Rows are points. Each copy is the shape, with its points in the same order, turned, moved and blurred by noise. Say if it was mirrored as well.

Shape, 8 rows:
[[-4.5, 19.9],
[-7.5, -22.4],
[15.0, -5.2],
[26.6, 25.0],
[-26.5, -20.4],
[-24.0, 42.7],
[4.9, 0.9],
[-8.1, -29.7]]
Copy 1, 8 rows:
[[12.8, 11.8],
[-27.1, -7.7],
[-16.0, 15.2],
[10.0, 37.4],
[-18.8, -25.1],
[39.8, -6.0],
[-4.8, 10.7],
[-33.2, -13.0]]
Copy 1 is: mirrored
Copy 2:
[[3.0, 21.3],
[-2.2, -20.8],
[19.5, -5.4],
[32.8, 24.8],
[-21.0, -19.1],
[-16.1, 44.9],
[11.1, 2.5],
[-2.9, -27.6]]
Copy 2 is: only turned
Copy 3, 8 rows:
[[12.1, 6.3],
[-31.7, 10.9],
[-13.6, -13.2],
[15.4, -20.7],
[-28.7, 33.0],
[36.6, 28.9],
[-7.5, -1.6],
[-32.5, 18.8]]
Copy 3 is: only turned
Copy 4:
[[-7.8, -6.7],
[21.8, 20.9],
[23.0, -5.7],
[8.0, -33.4],
[9.0, 34.7],
[-38.2, -7.2],
[10.2, -0.8],
[27.0, 26.2]]
Copy 4 is: mirrored

Shape (7 x 4):
[[19.9, -31.5, -25.2, -7.3],
[10.9, 6.3, -15.6, 4.0],
[8.4, -10.1, 23.7, 11.3],
[-0.4, -27.5, 13.9, -18.4],
[6.0, -9.1, 15.5, 16.2],
[-10.3, -16.6, -56.6, -3.1],
[18.3, 44.7, 31.5, 13.0]]
Copy 1, 7 rows:
[[-24.8, -14.0, 6.5, 27.4],
[-1.3, -11.5, -12.2, 4.2],
[-17.9, 23.8, -11.3, -4.0],
[-14.8, 21.2, 17.6, 14.1],
[-23.6, 15.1, -11.0, -3.4],
[-6.8, -47.2, 20.7, 12.8],
[16.9, 26.0, -51.2, -15.5]]
Copy 1 is: only turned
Copy 2 (7 x 4):
[[6.8, 0.7, -37.0, -10.0],
[16.9, -5.3, 1.1, -2.3],
[19.6, 37.1, 10.1, -8.5],
[2.0, 31.5, -9.0, -28.4],
[15.5, 32.3, 12.8, 1.9],
[-22.7, -24.8, -27.8, 8.6],
[37.2, 7.2, 56.8, -8.9]]
Copy 2 is: mirrored
Copy 3, 7 rows:
[[22.4, -23.1, 3.6, -17.2],
[13.2, 2.4, -15.5, 4.6],
[1.6, 29.1, 11.5, -16.6],
[-9.1, 1.2, 30.8, -10.2],
[2.7, 27.8, 2.7, -14.0],
[-1.7, -41.4, -28.5, -9.0],
[17.6, 59.8, -10.9, 29.7]]
Copy 3 is: mirrored

Shape, 10 rows:
[[-6.0, 21.3, -16.4, -41.0, -1.7, -6.0],
[2.3, -18.4, 8.8, 16.5, 12.4, 17.5],
[-4.8, 9.5, -13.0, -32.6, -5.6, 18.6],
[-0.5, -10.3, -12.7, -26.6, -7.6, 2.6],
[-6.3, -21.4, -9.2, 67.2, -3.1, -9.4],
[14.4, 30.1, -1.3, -27.0, -13.1, 17.6],
[9.1, -6.9, 28.7, -19.4, -16.8, -11.3],
[19.5, 3.3, 0.9, -12.4, 19.7, -9.4],
[-24.3, -5.3, 22.2, 47.8, 14.1, -6.6],
[0.1, -6.2, -15.3, 65.6, 0.6, -1.8]]
Copy 1, 10 rows:
[[-8.8, 10.3, -5.9, -30.2, -18.3, -3.3],
[-15.4, 15.5, 19.3, 25.7, 26.0, 10.5],
[3.7, 18.1, 2.3, -30.0, -0.8, -7.4],
[-0.8, 25.9, 7.1, -10.0, -9.1, -11.5],
[-20.7, -27.4, 48.8, 54.5, 6.9, -1.9],
[13.8, 5.8, -16.4, -33.1, 10.0, 4.4],
[-3.0, 21.5, -17.6, 6.4, 17.2, -28.8],
[-10.3, 17.4, -16.2, 18.1, -10.3, 13.2],
[-44.3, -25.9, 26.5, 31.9, 28.3, 3.7],
[-10.8, -32.6, 37.8, 42.3, 7.8, 11.8]]
Copy 1 is: mirrored
Copy 2, 10 rows:
[[-22.5, -14.0, -36.8, -3.9, -20.1, 25.3],
[0.1, 17.8, 18.3, 8.2, 4.0, -10.2],
[-0.6, -11.9, -34.4, 5.6, -11.8, 12.0],
[-4.6, 6.7, -30.2, -13.1, -9.0, 1.0],
[-26.2, 10.4, 36.9, -14.4, 42.2, -38.9],
[-17.5, -16.7, -37.1, 29.0, -13.6, 4.9],
[-23.0, 7.7, -13.8, 0.0, -39.2, -23.5],
[-32.1, 20.9, -5.5, 8.0, -14.2, 13.6],
[-23.5, -5.0, 53.3, -5.5, 3.3, -23.7],
[-30.0, 5.5, 31.2, 1.2, 47.0, -28.2]]
Copy 2 is: only turned
Copy 3:
[[36.0, -19.6, 24.9, -21.4, 10.6, 5.1],
[-28.9, 7.5, 8.3, 8.4, 4.6, 15.6],
[23.5, -14.8, 30.0, -16.3, 9.4, 26.2],
[11.1, -15.7, 12.2, -16.5, 23.0, 19.5],
[-43.6, 54.6, -16.5, -15.6, -0.9, -3.1],
[35.4, -10.5, 19.6, 0.2, -9.1, 32.1],
[3.4, -30.5, -19.8, -3.1, -3.8, 14.8],
[12.3, -5.6, 4.7, 15.6, 15.6, -5.1],
[-44.7, 20.8, -0.7, -7.3, -24.9, -13.0],
[-30.6, 57.4, -7.9, -7.1, -2.5, -0.4]]
Copy 3 is: only turned
